Rows are points. To make a cloud, some directions were put in groups of two or more. Within a group, all points are equally far from the middle, so they leave a hole (a ring in 2 directions, a hollow ball in 3). The other directions are filled evenly. Then the cloud was stretched, turned, moved and blurred a little. How many holes are there, and how many directions does each take, smallest first?

Cloud (21 x 3)
[40 43 -22]
[-23 50 19]
[34 23 58]
[5 25 61]
[-42 -9 -6]
[-39 8 34]
[-14 16 63]
[-22 -47 32]
[-35 -19 -3]
[32 62 -35]
[25 -36 -10]
[12 30 56]
[27 66 -38]
[30 -52 10]
[-56 46 -19]
[0 -58 19]
[-4 66 3]
[31 51 3]
[-15 -3 -65]
[-43 13 21]
[4 37 47]
Holes: 1 (2)

Cloud (28 x 4)
[-7 -33 16 -38]
[-38 -27 21 21]
[16 -13 55 -34]
[16 -27 -86 -67]
[-24 45 -56 -29]
[-32 19 4 18]
[35 20 26 -26]
[-51 -15 -39 -53]
[-9 60 -54 -31]
[6 -2 -36 -34]
[35 55 13 -8]
[-79 -7 29 -36]
[16 -19 17 -10]
[-4 54 -10 -1]
[3 -61 28 -1]
[22 43 61 -5]
[-17 48 54 11]
[21 3 56 -5]
[-10 21 53 16]
[40 13 -4 4]
[29 60 3 -64]
[-56 -34 -5 -80]
[7 19 49 -41]
[10 64 -10 25]
[-4 -65 10 12]
[-20 -24 -56 20]
[-58 -54 -42 -66]
[-3 1 10 19]
Holes: 0

Cloud (53 x 6)
[9 -57 -2 22 15 -49]
[79 -4 33 -37 -7 21]
[17 -27 16 25 68 4]
[-30 3 -12 29 14 13]
[48 -32 41 -15 -69 -2]
[43 1 52 -6 16 17]
[-8 -18 -8 -9 -44 65]
[-9 0 50 65 33 27]
[-10 10 53 13 77 12]
[39 -40 29 -65 54 32]
[54 48 43 -48 -50 -19]
[25 -46 55 -57 45 31]
[36 -33 -20 16 91 1]
[11 -17 -30 16 -50 -32]
[-14 -8 4 -53 -23 48]
[88 -10 -26 35 -24 35]
[-15 -1 20 4 18 -5]
[45 -44 50 12 -36 -10]
[18 -13 -61 -21 24 12]
[11 -20 -44 -14 -27 16]
[24 20 -44 45 29 65]
[62 -50 61 -4 -25 -2]
[29 -7 11 -58 -55 19]
[-18 -2 -15 -42 40 16]
[2 -23 -2 -106 46 -4]
[0 -17 9 -41 5 -59]
[-23 -72 13 -13 -13 -8]
[-20 0 11 -67 -48 32]
[-18 3 37 -54 -13 1]
[58 -36 62 -22 18 -12]
[25 -26 -19 -35 -36 -2]
[12 0 -1 -23 -10 -20]
[37 -17 -43 -24 -12 -46]
[50 -5 13 18 -28 35]
[30 37 48 -27 29 -30]
[-4 -68 63 -12 41 1]
[31 -8 12 -14 -88 3]
[6 -23 15 -56 25 35]
[40 -42 -10 25 6 84]
[-32 -38 -49 -16 -13 -36]
[13 -2 -44 -81 45 -15]
[37 -13 10 45 -65 -26]
[39 5 -2 -78 33 10]
[22 -24 19 -91 46 51]
[12 -50 -39 -8 32 13]
[21 -14 25 31 69 -63]
[19 -29 43 -48 -54 -29]
[31 46 61 25 -41 -28]
[-8 18 -40 11 9 -73]
[-12 10 15 -26 -77 2]
[-17 -17 24 25 18 -11]
[46 -13 16 68 22 -6]
[12 -33 31 -18 16 71]
Holes: 0
